Rows are points. Each copy is the shape, with its points in the same order, stretched, turned, moved and blurred by noise. Is it also mirrored, or only turned?

Shape (9 x 3):
[[ 16 -10  -3]
 [  1  -7   7]
 [ 18 -13   7]
 [-11  30  45]
 [-25  -9  13]
 [  1  -6  15]
 [ 19 -11 -25]
 [ 20  42  48]
 [ -3  -2 -11]]
Copy 1 (9 x 3):
[[ -2   4 -26]
 [  7  -2 -10]
 [ 10   6 -22]
 [ 16  36  20]
 [  5  -8  14]
 [  7   3  -9]
 [-13  -4 -35]
 [ 12  60   2]
 [-12  -2  -8]]
Copy 1 is: only turned
Copy 2 (9 x 3):
[[ 12  -8 -10]
 [  9  -5  10]
 [ 23  -4   1]
 [ -5  36  31]
 [  3 -13  31]
 [ 12  -3  13]
 [  3 -21 -28]
 [ -1  53   9]
 [ -5 -16  -3]]
Copy 2 is: only turned

Shape (8 x 4):
[[  2 -11   2  27]
 [ 28  21 -13   7]
 [  5  12 -29 -29]
 [-26  23  33 -35]
 [ -4 -34  27   8]
 [-18  22 -24 -30]
 [-41  -8 -28  34]
 [ 13 -47  32  -1]]
Copy 1 (8 x 4):
[[-14  11 -27   9]
 [ 14  39 -30 -33]
 [ 30  50  20 -26]
 [ 14 -28  33 -33]
 [ -2 -27   0  32]
 [ 16  41  29 -35]
 [-44  38  -4  14]
 [ 17 -29   3  39]]
Copy 1 is: mirrored
Copy 2 (8 x 4):
[[-10 -19 -16  -3]
 [-30  12 -36 -37]
 [ 13  37 -35 -20]
 [  4  13  40  -8]
 [ 20 -41  14 -10]
 [  9  42 -15   2]
 [ -3  -2 -31  52]
 [ 32 -51  14 -34]]
Copy 2 is: mirrored
Copy 3 (8 x 4):
[[-14 -25  -3   9]
 [-18  -5 -36  -4]
 [ 15  16 -34  13]
 [ -5  33  21 -19]
 [  0 -36  17 -16]
 [ 15  31 -16  18]
 [  8  -7  16  47]
 [ 11 -38   8 -35]]
Copy 3 is: mirrored
Copy 4 (8 x 4):
[[ 28  12 -29   8]
 [ 35  23  13  11]
 [  3   0  21  25]
 [-38   5  11 -33]
 [  9  -9 -36 -21]
 [-19   9  14  29]
 [  1  28 -60  41]
 [ 17 -28 -24 -27]]
Copy 4 is: mirrored

Shape (9 x 4):
[[-13 -29   1 -30]
 [-39 -40  -3 -23]
 [ -7  37 -17  -9]
 [-19 -42 -10 -10]
 [-37 -28   3 -41]
 [ -3  37 -31   7]
 [ 26  55   3   5]
 [ -8 -40  16  -7]
 [ 18   4 -21 -28]]
Copy 1 (9 x 4):
[[-16  -9  33  -9]
 [-38   5  43   7]
 [ 21  10   3  47]
 [-30  -7  23  -8]
 [-28  -3  55  13]
 [ 18  11 -14  52]
 [ 54  28 -16  17]
 [-20  20  33 -32]
 [ 21 -24   5   5]]
Copy 1 is: mirrored
Copy 2 (9 x 4):
[[-47  -3  10  10]
 [-58  29  24  15]
 [ 27   9 -47 -21]
 [-45  18  22  26]
 [-58  16  10   2]
 [ 39  22 -48  -9]
 [ 60 -35 -49 -32]
 [-42 -14  38  16]
 [ -4 -16 -34   6]]
Copy 2 is: only turned

Shape (12 x 6):
[[ 12  27   3  -4  32  -5]
 [  0 -10  21   4  -5   6]
 [-15  10 -22  -9   1   8]
 [ -3  18 -19 -30  -3  10]
 [ -2   8  17  16 -24   7]
 [-26  16 -39 -11   8  19]
 [  3  -1  13  28 -24   9]
 [  3   1 -29   0   1  24]
 [ -6  -2  -6   8   5   4]
 [-13  23  19   7 -18  30]
 [  6  22   6  -4  25 -12]
 [  7  -8   4  24 -22  -8]]
Copy 1 (12 x 6):
[[ 23  -6  12  11  29  18]
 [ -8 -17   3   0 -10   7]
 [ -8  32  10   3   7  17]
 [  4  29   7  -3   0  42]
 [  0  -7  27  -6 -25   0]
 [-14  51  16  11  17  25]
 [ -2  -6  24   5 -28 -16]
 [  0  33   5  29  -4  14]
 [ -6   9   5   7   5   1]
 [ -7  -1  46   3 -21  24]
 [ 18  -7  10   1  27  14]
 [  3  -1   6  -4 -23 -22]]
Copy 1 is: only turned
Copy 2 (12 x 6):
[[ 35  -1 -16  18  14  18]
 [  8  15  13 -12  -5   4]
 [ -9  14 -15  -1  38  -5]
 [  3  13   1   7  49  -8]
 [  1  35  10  -2  -9  -5]
 [-23  20 -30  -5  60  -7]
 [ -6  30   9   4 -12   3]
 [-25   9  -6   9  42  15]
 [ -8   9  -9  -1  13   7]
 [  7  53   5 -10  14  -3]
 [ 29   4 -13  12   8   8]
 [ -9  14   6  10 -17  -6]]
Copy 2 is: mirrored

Shape (12 x 6):
[[  9  16  23 -24  -1 -18]
 [ 34 -37  13 -27 -21  35]
 [-10  -8 -26  13  26 -17]
 [-27  -2 -15  33 -13  22]
 [  3   4  16  30 -39  17]
 [ 36  29  -8  -4  -3 -29]
 [ 17 -39 -21 -13  17 -27]
 [ 19   5  18 -21   5  16]
 [ 28  27  11 -11   1  23]
 [-42 -15   3  -1  29   4]
 [ -4 -43 -12  12   0  27]
 [ 10  31  24  15  29   4]]
Copy 1 (12 x 6):
[[  7  18 -15 -27  11  -9]
 [ 48  24 -53  25 -31   9]
 [ -7 -13  23  15  11  19]
 [ -6 -51 -21  19  -9  15]
 [ 15 -36 -48  16   6 -17]
 [-21  25  -6   3  34 -26]
 [ 28  22  23  28  -4   9]
 [ 10  21 -33 -10   2   7]
 [-11  21 -50   0  13   5]
 [ 15 -23   4 -20  -5  44]
 [ 27 -16 -25  30 -25  33]
 [ -9  -2 -28 -24  43  20]]
Copy 1 is: mirrored
Copy 2 (12 x 6):
[[-28  30   1  13 -32  33]
 [-41 -60  22  33 -28 -18]
 [  2  12   2 -42 -19 -24]
 [  7   1  12  -4  22 -41]
 [-30  -3  36  26  26  -2]
 [-40  11 -14   0  -4  44]
 [-39 -16  17 -39 -44 -30]
 [-10 -10  -2  20 -31  17]
 [ -2 -14 -18  27 -11  34]
 [ 27  29   9 -27 -41 -40]
 [ -7 -38  31 -13 -16 -57]
 [ 22  21   6  -5 -19  39]]
Copy 2 is: mirrored
Copy 3 (12 x 6):
[[ -8  10 -10  -9  35  11]
 [ 53  23 -33 -60  17 -31]
 [ -4 -41  20   6   6  22]
 [ 12   3  24  13 -32   8]
 [ 32  40  -4   7  -6  18]
 [ 11  -2 -30  17  29  57]
 [ 26 -36   5 -23  36 -13]
 [ 10  20 -19 -31  15   8]
 [  4  18 -30 -22   6  38]
 [-21 -28  52 -17   2 -20]
 [ 39 -15  18 -30  -6 -19]
 [-12  14  11 -14  10  55]]
Copy 3 is: only turned
Copy 4 (12 x 6):
[[-22  10  -8  -7   5  33]
 [ 44 -10  17   1  18  33]
 [-25   9  20  -1 -19 -15]
 [  1  16  -1  32 -34 -10]
 [ 24  33 -14  16 -25  19]
 [  2  14 -17 -41   0   5]
 [ -4  -3  42 -19 -11  12]
 [  1   0  -3  -1  24  16]
 [ 13   2 -22  -6  24   2]
 [-49   6  19  35 -15   7]
 [ 16   5  29  22 -12   1]
 [-22  33 -16   1  27  -8]]
Copy 4 is: only turned

Shape (12 x 8):
[[ -1  -9  15  29  19 -21  16  10]
 [  3  -8  19  23  20 -23 -14 -25]
 [  9  -1 -12 -48  12 -18 -16  21]
 [-26  45 -17 -45  12   3  14  11]
 [ 14 -12  13  -2   9  16 -11   4]
 [ -1 -11   8 -22  -3 -24   1 -55]
 [ 15  11  20  30  13   9  37   7]
 [ -5 -16 -15 -13   3  -6 -12  20]
 [-26 -16  14 -14 -37 -22 -18  -7]
 [ 18  22 -15  24 -18 -21 -19  28]
 [ -3 -12   6  13  11 -18 -10  22]
 [  7  12 -43  19 -57  11 -20   4]]
Copy 1 (12 x 8):
[[ 10   7  40  24   9  18  -2 -17]
 [-13   6  15   9 -29  23 -21   2]
 [ 41 -20 -34 -31   4 -32  -9 -24]
 [ 59  40 -40 -40  20 -10  21  -2]
 [ -2  -4  -4  18 -17 -14  10 -25]
 [-13  22 -16 -25 -46  21 -43 -20]
 [ 21  22  41  34   2  19  26 -34]
 [ 11 -12  -3  -8  17 -10   7 -24]
 [-29  28  -6 -13 -13 -33 -20 -14]
 [ 25  -2  39 -24   8 -17  31   1]
 [  8  -7  20  11  14  -7   1 -10]
 [-12  16  27 -46   3  -6  56 -14]]
Copy 1 is: mirrored
Copy 2 (12 x 8):
[[-12 -19 -12   5 -29 -24  38  20]
 [-15 -36 -21  14  -8 -22   5   5]
 [-19  23  24  -6  15 -25 -28   0]
 [ 29  21  13 -17  31 -22  -6 -28]
 [-21  -9   4  -7 -13   2  -6  -8]
 [-13 -14 -37  25  19  -6  -3 -18]
 [ -2  -7 -18 -22 -27  -5  39 -11]
 [-21   4  13   8 -11 -15  -7  11]
 [ -5 -12 -12  17  25  33   8  33]
 [ 24  -3 -21 -31 -23 -17  -5  28]
 [-14 -12   4   4 -23 -21  13  23]
 [ 25  16 -28 -12 -22  18 -22  17]]
Copy 2 is: mirrored
Copy 3 (12 x 8):
[[-25 -18  -4 -23 -21   9  25 -38]
 [ -4 -17  23  -7 -12  -1  40 -21]
 [ 34  26 -47 -26 -12   2  11  -5]
 [ 12  11 -54  -1  19  32  18  21]
 [ 25 -13   3 -24   4  23  -6 -20]
 [ 34  -4   9  42   3   8  41  -4]
 [-31 -31  -7 -15  29  27   8 -36]
 [ 13  -3 -26 -14 -34   9  -5  -8]
 [ 19  19   8  18 -47  33  10   6]
 [-39  22 -19 -23 -14  -1 -14 -10]
 [ -9 -10 -14 -32 -34   4  11 -22]
 [-25  15   0  23 -25   2 -60  21]]
Copy 3 is: mirrored
